Every row gives one point. The points of each table are mixes of a few directions, plus a little noise. How many directions does each table use, and how many do they share? Where both have some left over, give the other angles between the two spaces (their principal angles), to ten degrees, smallest first.
In the rows, zero is written as 128.

First (7 x 3):
[[187 160 144]
 [130  80  98]
 [ 37 135 137]
 [102  81 100]
 [129 125 126]
 [124 162 149]
 [187 153 140]]
Second (6 x 3):
[[143 162 149]
 [153 185 162]
 [ 87  32  72]
 [117 104 113]
 [134 142 137]
 [134 143 137]]
Directions: first 2, second 1, shared 1

First (7 x 4):
[[132 118 134 125]
 [ 75 150 170  80]
 [163 118  95 163]
 [118  89 184 119]
 [ 72 142 182 134]
 [167 126  81 149]
 [168 153  49 128]]
Second (6 x 4):
[[113 110 179 134]
 [134  61 110 103]
 [133 177 107 139]
 [133 184 110 166]
 [115 134 177 175]
 [140 102  84  54]]
Directions: first 3, second 3, shared 2; angles 40

First (10 x 8):
[[102  70 125  94 142 112 154 110]
 [124 123 143 127 147 103 138 136]
 [125  16  87  38 126 143 139 104]
 [110  95 125 147 105 167 106 153]
 [164 192 116 147 106 150 102 128]
 [140 106 142  88 172  68 156 124]
 [ 43 153 173 233 124 141 146 141]
 [139 164 137 136 141 108 134 122]
 [144 175 156 166 143 104 116 162]
 [184 180  77 107  79 184  92  98]]
Second (7 x 8):
[[113  90 127  88 153  94 162 100]
 [160 165 122 169  87 180  72 171]
 [109 139 140 139 142 107 150 114]
 [125 133 133 134 130 123 131 126]
 [109 166 147 165 135 117 140 123]
 [166 164 116 168  80 192  61 178]
 [115  38 114  36 167  80 178  87]]
Directions: first 4, second 2, shared 2

First (10 x 9):
[[112 106  73  60 122 126 102 112  90]
 [ 99  94 104 122  80 143 115 168  94]
 [140 142 166 178 129 131 145 143 154]
 [149 156 150 139 163 116 138 100 156]
 [143 145 165 172 137 128 146 134 157]
 [ 98  94 100 117  79 144 114 166  91]
 [160 167 171 160 174 116 148 100 173]
 [142 146 159 161 142 126 142 128 153]
 [139 141 115  90 160 114 122  89 131]
 [ 96  91  74  79  91 136 103 144  79]]
Second (9 x 9):
[[139 120 121 134 126 120 107 132  93]
 [139 116 136 148 118 116 109 127  91]
 [128 125 145 145 119 122 130 122 121]
 [140 125  90 104 139 127 101 143 102]
 [ 92 157 144 102 142 158 198 115 241]
 [141 120 115 129 127 120 103 135  92]
 [147 112 128 149 119 112  94 131  70]
 [139 119 124 135 123 119 106 133  94]
 [ 88 159 151 105 140 157 205 113 249]]
Directions: first 2, second 2, shared 0; angles 40, 70

First (9 x 11):
[[143 111 124 126 117 159 131 134 126 113 143]
 [120 137 130 129 134 112 126 125 129 135 120]
 [ 98 161 136 132 149  67 122 116 131 156 100]
 [133 122 127 127 124 138 129 130 127 123 133]
 [128 128 128 128 128 128 128 128 128 128 128]
 [187  62 112 120  86 249 141 151 121  72 184]
 [112 147 133 130 140  94 124 121 130 144 112]
 [105 154 134 131 144  81 123 119 131 150 106]
 [126 130 129 128 129 124 128 127 128 130 126]]
Second (9 x 11):
[[125 129 129 119 113 175 125 102 123 138 114]
 [160  93 131 130 123 122 152 157 128  81 154]
 [147 108 129 123 110 169 135 127 124 108 139]
 [123 134 152 130 141  42 157 130 129 112 106]
 [ 98 162  96 136 144 167  72 125 136 187 135]
 [132 125 107 130 123 185 104 135 131 139 149]
 [117 141 132 133 146  71 132 138 133 131 121]
 [112 142 145 120 123 121 135  94 122 141  93]
 [136 120 131 131 133 101 138 145 130 111 137]]
Directions: first 1, second 3, shared 1

First (9 x 14):
[[125 143 119 135 122 140 131 132  96 141 133 129 131 130]
 [140 107 164 138 137 146 110 170 162 118  97 109 134  98]
 [162 108 172 118 127 114  98 130 175 120  72 137 125 150]
 [ 72 126 102 125 187 144 127 133  99 146 123 102 128 108]
 [141 127 139 145  68 127 134 130 122 114 142 143 143 131]
 [125 145 124 111 124 130 117 124 154 150 106 125 138 136]
 [139 129 120 124 106 101 139  90 113 117 147 155 120 163]
 [145 148 115 136 138 146 146 148 106 132 162 121 116 107]
 [103 119  98 120 143 105 151  95 125 112 169 131 118 130]]
Second (11 x 14):
[[139 118 115 121 119 111 119 152 129 117 130 106 139 117]
 [149 132 165 109 115 113 129 139 132 125 129 104 126 134]
 [120 132 115 115 119 143 117 121 133 128 113 118 124 112]
 [109 137 106 149 164 206 150   7 132 143 118 201  83  73]
 [119 150 126  89 121 130 139 126 113 122 127 116 155 170]
 [118 137 138 129 118 135 121 146 134 141 113 129 112 115]
 [154 118 146 119 120 106 126 141 133 116 136 103 132 123]
 [139 116 117 145 137 106 136 149 122 122 146 136 138 125]
 [112 114 129 154 137 130 111 110 130 131 129 129 132 169]
 [128 128 123 109 114 120 116 146 128 121 121 100 141 137]
 [121 125 129 170 144 106 143 170 120 142 146 165 126 133]]
Directions: first 6, second 6, shared 0; angles 30, 40, 50, 60, 70, 80

First (9 x 18):
[[111 133 182 130 126  76  73 150 192 113 157  88 169 166 105 158 125  83]
 [131  93 110 161 134 106 145  68  79  77 115 188 122 103 129  82 129 155]
 [168 127  96 133  66 124 136 108  97  98  49 163 115  90  66  94 133 203]
 [157 157  99  95  92 176 147 158 120 165  81 116 102 109 108 133 133 169]
 [151 115  93 138 104 134 154  94  78 105  80 174 110  93 110  91 130 183]
 [101 144 125 102 177 180 153 159 132 190 184  96 113 146 194 159 123  79]
 [109  95 147 166 153  78 115  83 118  73 153 156 150 136 136 105 125 109]
 [116 153 112  93 161 199 163 168 128 204 163  96 102 137 188 159 126 102]
 [105 140 191 126 135  80  69 164 206 125 171  76 174 176 112 170 125  65]]
Second (9 x 18):
[[128 145 140 125 122 151 111 124 139 104 172 126 116 136  95 160 119 108]
 [120 125 142  83  70 128  98 159 146  84  96 172 132 122  92 141 121 122]
 [126 143 116 111 180  91 140  77 169 211 126 154 167 198 200 120  67 172]
 [ 93  67 152 127 245 113 195  88  92 188 131 172 179 118 207  48 215 107]
 [151 145 122 166 109 145 120 137 115 108 144  72 101 106  81 144 141 128]
 [152 147 115  92 167  89 170  73 166 195  99 170 169 184 129 111 128 191]
 [131 127  74 134  77 145 154 177  84  70 121 110  58  98 144 153 108 110]
 [120 108 149 163 102 132  88 161 110 112 106  87 131  83 121 110 145 113]
 [130 144 141 150  80 157  76 157 130  79 157  88 100 108  83 165 108 102]]
Directions: first 3, second 6, shared 1; angles 40, 70
